Rows are points. The window is the flat piece filled in between its corners: a triangle in 3 columns, a solid with four corners in 4, and so on. A path goes straight from each point to the next, and from the last back to the first. List the points from which the path goes on through the window.

Window (3 x 3):
[[-31 -30   5]
 [ 37 -25   8]
 [ 87  37  13]]
Path:
(1): [ 27  -5 -27]
(2): [ 25 -16  31]
(3): [-37 -62  21]
(4): [-35 -58 -13]
(5): [  6  -2 -44]
(6): [ 0 -1 42]
(7): [76 24 36]
(8): [ 71  26 -32]
Through the window after points: 1, 7

Window:
[[ 22  10  11]
 [-51  43  20]
 [ 39 -46   7]]
Path:
(1): [ 53 -41 -33]
(2): [ 68 -49  49]
(3): [ 57 -52  36]
(4): [ 53 -57  -9]
(5): [-15  30 -20]
(6): [-10  12  49]
(7): [-36  32  36]
(8): [-41  41 -24]
(9): [ 44 -30  -9]
(10): [ 44 -31  33]
(11): [24  7 47]
(12): [ 15  10 -34]
(13): [  2  -7 -35]
(14): [  9 -13  53]
(15): [ 64 -27  54]
(16): [ 64 -13 -27]
Through the window after points: 5, 7, 11, 13

Window (4 x 4):
[[-11 -55  26 -16]
 [-14 -54 -25  -7]
 [ 33  49 -58  28]
 [ 64  14 -55  31]]
Path:
(1): [ 18 -22   2 -27]
(2): [  6 -25  20  47]
(3): [ 34  16 -47  60]
(4): [ 43  31 -55   0]
(5): [ 56  18 -67  12]
(6): [ 50  13 -55  50]
(7): [ -7 -27 -17  64]
(8): [ 18  -3 -26 -34]
Through the window after points: 3, 7

Window, 6 rows:
[[ 53  -7 -53 -33  49  13]
 [ -4 -28  -2   2  59   6]
 [-36  48 -43 -19  41 -11]
 [ -8 -70  43  10 -64 -20]
 [ 49  35 -66  34  63   4]
 [ -4  50  99   7 -54  -9]]
Path:
(1): [ 48  -8  -8 -22  38 -72]
(2): [ 15 -18 -38   3   6  62]
(3): [-15  38 -42   4  44  72]
(4): [ 22  35 -16 -17  72 -71]
(5): [ 25 -23  17  -2  30 -75]
(6): [ -7 -24  -4  10  15  31]
(7): [ 25  -5 -53  -9  23  81]
(8): [ 55  -2 -31 -34  59 -54]
(9): [ 34  11 -26   6  40 -56]
(10): [  6  16 -18  26  12  50]
(11): [  0 -30  -1  -2 -12  34]
(12): [ 22 -29  -1  -8  11 -32]
Through the window after points: 1, 5, 7, 9, 11

Window:
[[ 51  19 -50  11  22 -37 -33   6]
 [ 31 -45  10  11 -29 -25 -11   2]
 [-44 -23 121 -27   9  35  20  27]
 [ 46  -4  34  38 -15  10  53  -9]
 [  5  -8 -29  -5 -13  53 -40   9]
 [-11 -13  82 -70 -28  24  45  26]
 [-17 -28 -16  12   6 -50  61  18]
 [-69  13 112 -29 -54   5  39  42]]
Path:
(1): [-14  -8  50 -44 -21  16  25  -6]
(2): [ 11   5  -4  -5   0 -12 -10 -11]
(3): [29 -2 -4  6 -6  4 -7 58]
(4): [-19  -7  72 -26 -29  14  41  71]
(5): [-39  -3  74 -40 -27   3  22 -33]
(6): [ -1  -1 -12  -1 -21 -13   7 -65]
(7): [ 28 -20 -11  13 -15  -4   9  33]
(8): [ 24 -14  49 -21 -19  24  28  84]
Through the window after points: 2, 4, 8

Window:
[[-45 -24   3  12 -47  29  14  -3]
 [  4  42  -4  -2 -58 -16  16 -15]
 [-66 -12  73  68  96 -46  10  59]
 [ 88  -6 -35  38  25  48 -29  24]
 [  6 -45  62 -18 -17  34 -60   5]
 [ 48  15 -64  15  81 -30   0  12]
 [ 46 -96  75  -7  37 -25  31   1]
 [ 15   3  23 -39 -14  24  49 -20]]
Path:
(1): [ 21 -22  24 -34 -13   7  11  43]
(2): [ 64 -41 -28 -10  16  17 -17  89]
(3): [ 56  13  -1  52  20  48 -24 -42]
(4): [ 27 -40  36  56  47  -1 -18 -36]
(5): [ 38 -46  14  15  25  -2  -9  50]
(6): [ 14 -59  46 -14   5   4 -19  37]
(7): [  8 -30  59   9  12  13 -19 -27]
(8): [  4 -20  42   4  17  16   4 -31]
Through the window after points: 2, 6, 8

Window, 9 rows:
[[-79 -46 -41   5  75  -5 -31   8 -35]
 [ 77 -14  13   5 -34  18  46  63  -3]
 [-19  -7 -65  10  14  27 -17 -27  22]
 [-88 -66 -53 -47   1   8 -37   0  -3]
 [ 78 -52   2 -51  15  61 -33 -24   5]
 [ 64  -8  72  45 -41 -30  31   1  39]
 [ 66  39  73  -9 -26  41   7  37  33]
 [ 95  -1 -22 -70  -3   2 -66  14   2]
 [-56 -24 -50 -64  48 -10  20 -26 -23]]
Path:
(1): [ 42 -30  -2 -42  23  11  -1  35  64]
(2): [ -2 -34 -18 -35  37 -11  -6  22  45]
(3): [-16  -1 -12  17 -17  18 -24 -54 -59]
(4): [-48 -21   3 -23 -18  22 -33 -30 -75]
(5): [-34 -49 -43 -18  44 -11  -9  20  32]
(6): [-41 -72 -45 -39  30  -7 -11  24  30]
(7): [-67 -14 -31 -38 -15  25 -43 -31 -50]
(8): [ 11 -20 -19 -17   0   4 -18 -17 -58]
(9): [ 13 -49 -31 -35  40  23 -21  21  84]
(10): [ 28 -43 -15 -48  32  20 -14   2  45]
(11): [ 37 -10  -3 -35 -15  35 -20 -32 -73]
(12): [ 45  -4  -9 -15 -33  18 -11  -9 -19]
Through the window after points: 4, 6, 10

Window:
[[ -42   34  -26  -50   18  -16   94   28    3   18  -63]
 [  63  -10   52   38   -2  -14   21   -4   -2    6   33]
 [  58  -87  -38    6  -37   -3   36  -34   31   33  -10]
 [  14  -27  -75  -20   12  -23  -25   67  -94  -15  -17]
 [ -38   93   -9  -51   13   10  -25   16  100   44   -7]
 [  16   65   -3   79  -32  -38   32   31   21   88    4]
 [ -80  -82  -35  -42  -38   55   -8  -19   20  -26  -22]
 [ -54   20   54  -59   32  -62 -119  -72    5  -19   30]
 [  -8  -61    1   34   30  -21   -8  -10   28    4   32]
 [  -5  -14   40  -23   50  -38  -30    7 -101   52    9]
 [  33   -3  -61    9   69   57   11  -75   31  -62  -10]]
Path:
(1): [-14  29 -40 -22  17  -6  34 -18  18 -12  69]
(2): [ 19  -6 -16  38  17  18 -10 -26  18  10 -51]
(3): [  4 -30  -6  23  28  23 -25 -16  40 -35 -96]
(4): [ 16  20 -45 -10  45   6  21 -55  -9   1  87]
(5): [ 21  26 -24 -19  28 -15  22 -31  -4  22  53]
(6): [  5 -19  -1  26  11 -24 -28  24 -14   2 -57]
(7): [ 51 -69  15  32 -13  14 -25  17  46   2 -92]
(8): [-14   4 -35 -33   2  -6  12  -9   9  25  18]
(9): [  7   8 -31 -12  21 -16  13 -14 -12  28  29]
(10): [ 49   0  10  18  28 -25  -3   8   9  17 -38]
(11): [ 22   2   1   9  26   8 -18  34   5   6 -77]
(12): [-18  22 -41 -45  -3 -22  -3  -5 -23  20  44]
Through the window after points: 1, 3, 7

Window:
[[ -15   76   44   31    2   10   21   11  -71   49  -34  -27]
 [  -4 -102    5    3   25   57 -105  -62   22    0   62   -6]
 [ -58   40   12   20    2  -36   32   53  -65    2   41  -14]
 [  26   21   -8  -31   16  -50  -64  -10  -23   55  -13  -50]
 [  97    3  -47  -68  -48   35    7   21   39   29   51   40]
 [  28  -19  -80   47  -65   28  -49  -60   -5   53   60   15]
 [ -23  -21   31  -17   -2   10  -37  -54  115  -33   82    7]
 [ -33  -14   19   19  -16    2  -25   13    8  -56  -42   -2]
 [   9  -42   55   42   10    1  -62   17  105  -19   68  -20]
 [  53   31  -19    5   62  -40   13   -6  -35   26  -23    2]
 [  51   68 -113  -35   -2   48   -4   37   12   63    7   27]
 [   3  -18  -67  -21  -15    6   45   16   -8   96   -2   13]]
Path:
(1): [ 26  -8 -23   5 -13   3 -54 -21  26  50  17  48]
(2): [ 23  18  19 -13 -15 -13 -64  26 -12  55  -5  64]
(3): [ 19  15 -45 -13   2  14  24 -15   8   9  16 -72]
(4): [ 35  -1 -40   0  -9  53  34 -16 -10   8   8 -78]
(5): [ -5  39 -24 -20  -2 -26 -43  27 -11  59   0  84]
(6): [ 25  11  -2  -7   2  -8 -30   3   7  36  15  45]
(7): [ 28  10 -21  -1   3  16  17  -8  16   2  29 -46]
(8): [ 42 -20 -39 -15  -4  31 -11 -15   5   8  32 -58]
(9): [ 17   0 -12 -23  -6  -2 -46   2  15  47  20  44]
(10): [-12   0 -10  -9 -31   1 -41  12   8  50  27  60]
(11): [ 36 -22 -38   1 -19  42  12 -31  33   3  44 -88]
(12): [ 41 -14 -54  -1 -13  26 -29 -43  11  28  21 -43]
Through the window after points: 2, 6, 8

Window:
[[-43  52   1  39  -3 -10  -9 -24 -64  55  -7  -1  32  12]
 [-36  27   2 -56 -14 -43   6   7  -8  68  14  24  21  -3]
 [ 79  48 -68  36 -19  16  43  -9  11 -43  22 -55  30   5]
 [ -9  40  11   9 -14 -38 -56  11  34  27 -27 -17   3  -4]
 [ 65 -17  37  44  28  21 -30  38 -69  43 -26   0  48  13]
 [ 49  -7  32  33  69  -6   4  50  62  32  27  36 -34  38]
 [ -6 -45  46 -51  23  92  47 -63  -3   7  16 -15 -32  46]
 [-16 -50 -21 -25   6 -39 -27  51 -20 -20  74  17  70  12]
 [ 33 -56  74  24 -52 -56 -17 -45 -24  26  53  -3 109  -4]
 [ -2  51  15  12  73  25 -18  34  32  52  44 -21  87  -8]
 [ 25  37  63 -11 -33  25 -24 102  30  -3  64 -56  -6 -18]
 [ 19  95  12   9 -66  84 -11  14 -45  -6 -35   9  -4  -8]
 [ 51  35   5  12  15 -74 -98   2  -4  35  18  13 -22  23]
 [-27  26  33  12  -9  55 -48 -17   4 121  -9   6 -18  -4]]
Path:
(1): [  3   4  17  12 -16   0 -20 -12  -9  55   3   5  55  60]
(2): [ 20  35  21   9 -27  17  -4  23  -2  41  15 -26  32  70]
(3): [-14   6   3  14  16  22  17 -19 -21   5   9  10  20 -93]
(4): [ 37   1  11  17  16 -20   2  12 -15  -8  28 -10  21 -31]
(5): [ 32  -6  21  -5 -17  -3 -18  21  18   9  29  -5  78 111]
(6): [ 27   9  17  13 -20  12   3  18  24  20  25 -18  43  75]
(7): [ 37   8  10  24  27   7  -8  12   3   4  25   0   2 -17]
(8): [ 10   2   7   6  28 -29 -16   8 -20   9  17   9   3 -68]
(9): [ 11  13  27   9 -29  16 -29  17   3  38  42  -6  76 105]
(10): [ 45  18  25  -5 -12  16  -3  38   4  40  44  -6  25  60]
(11): [ -2 -19  39  31  38  12   3  -7 -13  -8  18   6   3 -71]
(12): [  7  -1  15   5  18  -9 -23 -27 -18  35   9  11  16 -11]
Through the window after points: 8

Window (14 x 14):
[[  80   40   65   50   86  -66  -23   23   -5 -118  -50  -20   34   43]
 [ -37   17  -17   10    0  -27  -25   -8   57   26   16  -27  -43  -22]
 [ -59  -16   12   43   10   53  -14   -4   38   53  -56   39  -15    0]
 [  93  -16   29   39  109 -121  -57    7    1  -89    7   12  117    9]
 [  15   39   24  -38  119 -117  -36   -4  -25    2  -46   31   60   13]
 [  91   33   48   18  -77   50  -87   21   30  -26  -34  -11    9  -10]
 [ -13  -52   28    4  -26   13  -13    8  -34   75   15   12  -75   11]
 [  -8   39  -51   12   36  -41   29    8  -14   44    4   74   10   25]
 [  -3  -37  -76  -33   29  -11  -27   36    4   25  -36   18  -27   13]
 [   3  -21   28   21   29   10   56   17  -12  104  -22  -79   12    9]
 [ -27  -10   45  -21   22   64   29   51    8   38   25  -22  -15  -33]
 [ -39    0   -2   10  -11  -73  -12   69   14   12  -42   42   20   10]
 [ -51   -4  -29   -7   -2  -26    5  -21  -53   -3  -34   16   27   -5]
 [ -38   20  -23   39   42   -8  -52   48  -38   50    2  -11   -3   -7]]
Path:
(1): [-33 -17  -3 -33   7  16 -55  24  27   7  35 -32  17  83]
(2): [  7  -8  26  23  23  -7 -13  20  -5  21 -34  -8   0 -27]
(3): [ -1  -3  -9  17  31 -32   0  17  -8  33 -41  13 -17 -42]
(4): [-35  17   1  -6  16  -7 -29  16  -3  18  -9   4   8  38]
(5): [ 20   7  13 -19  39 -30 -28   9   9 -25   1  -7  33  76]
(6): [ 17  16  13  37  48 -49  -4  17 -22   9 -34  25   5 -25]
(7): [  9   3  16  11  20 -33   0  38   8   9 -25  11  -3 -30]
(8): [-41  -5  10  -8  42  -6 -27  22  -7  14   8   9  55  65]
(9): [-37   9   4  -1  28   6  -6  -4   5  31 -11  13   7  67]
(10): [ 17 -14  -5  30  21 -23  -4  32  -4  44 -36  25 -12 -68]
(11): [ 29  -2  28  29  35 -40 -12  13 -13  -2 -25   3  16 -28]
(12): [ 18  14  29  10  38 -29 -49  12  11  -9  13 -10  36  69]
Through the window after points: 5, 7, 9

Window:
[[  35   27   12  -33   43  -14   17    0  -21    0   81    1   11   34]
 [  14  -11   10   -4  -45    9   28  -71   21   35  -39  -27   63   -2]
 [   5   43 -121  -38   38   14   -7   26  -29  -11   47   22  -53   27]
 [ -11   36   47  -24  -16  -32   10  -39   -8    9  -49  -39    9   -9]
 [ -32    1   26  -16  -29   13   44  -38  -54    9  -15  -11   36   27]
 [  56   -6  -28    0   25    0    8  -16  -42  -65   60   27  -12   -8]
 [ -35   21   -1   48  -43  -20   20   25   -9   54  -55  -42   37   -4]
 [ -18  -26   25    6  -68   22   -8  -19   17   11    5  -43   -2  -11]
 [ -71    9  -29   -5  -59  -21   15   31   50   40  -28   36    0  -53]
 [ -19   34   32   22  -16  -33    3  -69  -13  -28   35  -34   50   35]
 [ -24   56  -21  -24    9   17  -18   72   43  -33  -12   40    8   15]
 [  13   79  -14  -15  -50    5  -18   50   42    4   -6   94  -42   17]
 [  41  -10   13  -15   64   -3  -45  -55  -43  -21   52   45   -3   53]
 [  -4   43   38   22   30   32   16  -55  -12    1   23   -5   11    1]]
Path:
(1): [ -7 -18  -4  10  26  12  44 -12  14 -40  24  -8   9  50]
(2): [ -3 -14  15  17   5  -7  26 -14  25  -3  17   7 -16  31]
(3): [  8  32 -12 -10  -9   9 -23  -9 -35   0  24  11  28   5]
(4): [  2  49  -8 -16 -18  -3 -20  17   1  -4  14  38   2 -13]
(5): [ 16   5 -17   7 -15   3  33   1  20 -11   4  36 -32  40]
(6): [ -5  14  -7  21   4 -14  29   5  44 -18   4  31 -23  53]
(7): [  5  46  10 -22 -18   3 -23 -10 -13   3   4  21   7  -2]
(8): [-20  26 -10  -6 -32   2 -20  -4  -3  17  -9  -2  34 -36]
(9): [-22   1 -11  16 -14 -23  47  16  14   8  -5  25 -24  21]
(10): [ 10   9 -10  -1  20 -13  52 -42  47  12  14  18 -42  30]
(11): [-14  26  24 -26 -52  28 -44  -8 -33 -17   4  -7  47 -22]
(12): [ 20  75  13 -20 -38  -7 -48 -31 -34  35   5  14  12 -15]
Through the window after points: 4, 6, 8

Window (14 x 14):
[[ -7  57 -14 -30  70 -24 -14 -15 -10  24 -41  15 -58 -14]
 [-45 -31  22 121 -19  15  41  -8 -35 -48 -31 -43  -7  -5]
 [ -4   9 -17  53 -50 -30 -53 -43  41  34 -25  -1 -21 -32]
 [ -7 -17  78 -14   3  48  52 -31 -60 -49 -78  11   3 -11]
 [-56 -50  -3 -44 -13  -2  37 -10  45  -7 -57 -31   4 -14]
 [ 42  52   2  -5 -14 -12  34 -10  -6   0 -19  15  33  21]
 [  3  58 -39  19 -30  43  34 -38  -2  13   1 -38 -69 -37]
 [100   1  13  47   7  22 -87  21  59  -9 -42 -33   3  13]
 [-28  97 -20  39   7  37  -9  35 -13  12 -22  20  22 -16]
 [ 39 -51 -55 -30 -16  34 -49  17  63  -3 -58  16 -36  49]
 [ 12 -35  42  48  25  21 -11 -24  25  39 -29  -6  13  21]
 [-66  51   5 -40 -64 -11  -5  -5 -26   7  33 -22  -4  -4]
 [-78  20  21 -25  44 -24  28  18 -30   1  22  61 -25 -81]
 [-29  29 -30  66  29  17 -30 -64   8 -21  16 -18  -7 -35]]
Path:
(1): [ -8 -11 -25  -2  22   3 -10  -9 -16  18 -27 -25  -4 -40]
(2): [  7  -9 -26  -4  -5  15 -10 -11 -13  10 -48 -17   1 -12]
(3): [ -8  15  28  13  -2   1  28 -16  35   2 -12   1   0   8]
(4): [ -4  37  65   7 -30   5  15 -27  69 -69 -15  32   5   3]
(5): [ 23  -2 -19   5  20  27  18  -7 -80  36 -53 -26   0  -8]
(6): [ 41  -8 -50   2  19  -3 -23 -23 -33  18 -38 -44  -6 -12]
(7): [-42  38  28  -1  -6  17  13  -3  24  -6 -13  37  -3 -16]
(8): [ -8  28  32  46 -34   9  -6 -21  37 -11 -40  -6 -39  13]
(9): [ -2 -33 -56   9  14  27   1 -14 -52   0  -4 -49  44 -20]
(10): [  7 -12 -24  -4  23  -3  23  -6 -39   8 -32 -39 -26 -40]
(11): [-25  38   4  25 -23   3 -43 -34  69  -1 -19  32   1  18]
(12): [  0  52  37  35 -15   5 -19   3  36 -17  -9  42 -24  -1]
Through the window after points: 2, 4, 10, 12
